Each row of a before or after table is a point. One or more steps were done to the points. Then noise was added and the rows were shuffled. The steps act on columns, c1 being the first. What was done? A step turns or swaps two columns, mirrors them in a line or flattens them onto one, adds a multiple of one to another, or multiplies or shifts one. Angles are multiples of 10 degrees, from the lower column toward the higher: turns from -170 to 170, lines from 10 to 170 but not 90. Use the fewest steps. Two steps may share a column if one is a turn and the other turns, adds or multiplies; they go together, in the order done. Otherwise the lowest column goes first.

Before (12 x 3):
[[ 0.62  0.39 -0.44]
 [-0.30 -0.07  0.64]
 [-0.27  0.32  0.16]
 [ 0.06  0.36  0.13]
 [-0.31 -0.23  0.90]
 [ 0.12 -0.18 -0.37]
 [ 0.46  0.01 -0.14]
 [-0.20  0.18  0.57]
 [ 0.08 -0.17 -0.02]
 [-0.14  0.31  0.27]
 [-0.10 -0.01  0.36]
 [-0.28  0.55  0.01]]
After:
[[ 0.45  0.44 -0.05]
 [-0.23 -0.62  0.36]
 [-0.32 -1.13  0.09]
 [-0.12 -0.24  0.40]
 [-0.28 -0.01  0.53]
 [ 0.63  0.97  0.21]
 [-0.27 -0.19  0.32]
 [-0.11 -0.40  0.12]
 [-0.28 -0.85  0.18]
 [ 0.07  0.03  0.37]
 [ 0.08  0.39 -0.29]
 [ 0.05  0.04 -0.18]]
Steps: turn c2 and c3 by 70 degrees; add 0.7 times c1 to c2

Before, 8 rows:
[[-0.02  0.67 -0.15 -0.31  0.16  0.25  0.58  0.07]
 [ 0.21 -0.17  0.43  1.30  0.06 -0.07 -0.10 -0.03]
 [-0.25  0.27  0.17  0.30 -0.27 -0.33  0.07 -0.53]
 [-0.29 -0.18  0.20 -0.21 -0.02 -0.02  0.09  0.00]
 [ 0.06  0.11  0.25 -0.48  0.43 -0.32 -0.24  0.01]
 [ 0.28 -0.31 -0.27  1.06  0.03 -0.11 -0.31  0.17]
 [-0.24 -0.12  0.00 -0.03  0.66 -0.16 -0.13 -0.46]
 [ 0.17 -0.40 -0.08  0.00  0.12 -0.48  0.35 -0.14]]
After, 8 rows:
[[ 0.16  0.03 -0.35 -0.48  0.40  0.21 -0.39  0.11]
 [ 0.82 -0.30  0.20  1.04  0.09  0.25  0.01 -0.01]
 [ 0.70 -0.23 -0.39  1.29  0.05 -0.14  0.31 -0.10]
 [ 0.47 -0.39 -0.09  0.00  0.13  0.45  0.37 -0.43]
 [-0.65 -0.09 -0.07 -0.13  0.68  0.06 -0.09 -0.56]
 [-0.75  0.26 -0.32  0.30 -0.24  0.20  0.21 -0.32]
 [-0.80 -0.22 -0.19 -0.12  0.00 -0.10  0.04 -0.10]
 [-0.09  0.65  0.33 -0.32  0.12 -0.17  0.46  0.60]]
Steps: multiply c1 by 3; add 0.7 times c2 to c8; turn c3 and c6 by -150 degrees; add 0.3 times c4 to c7
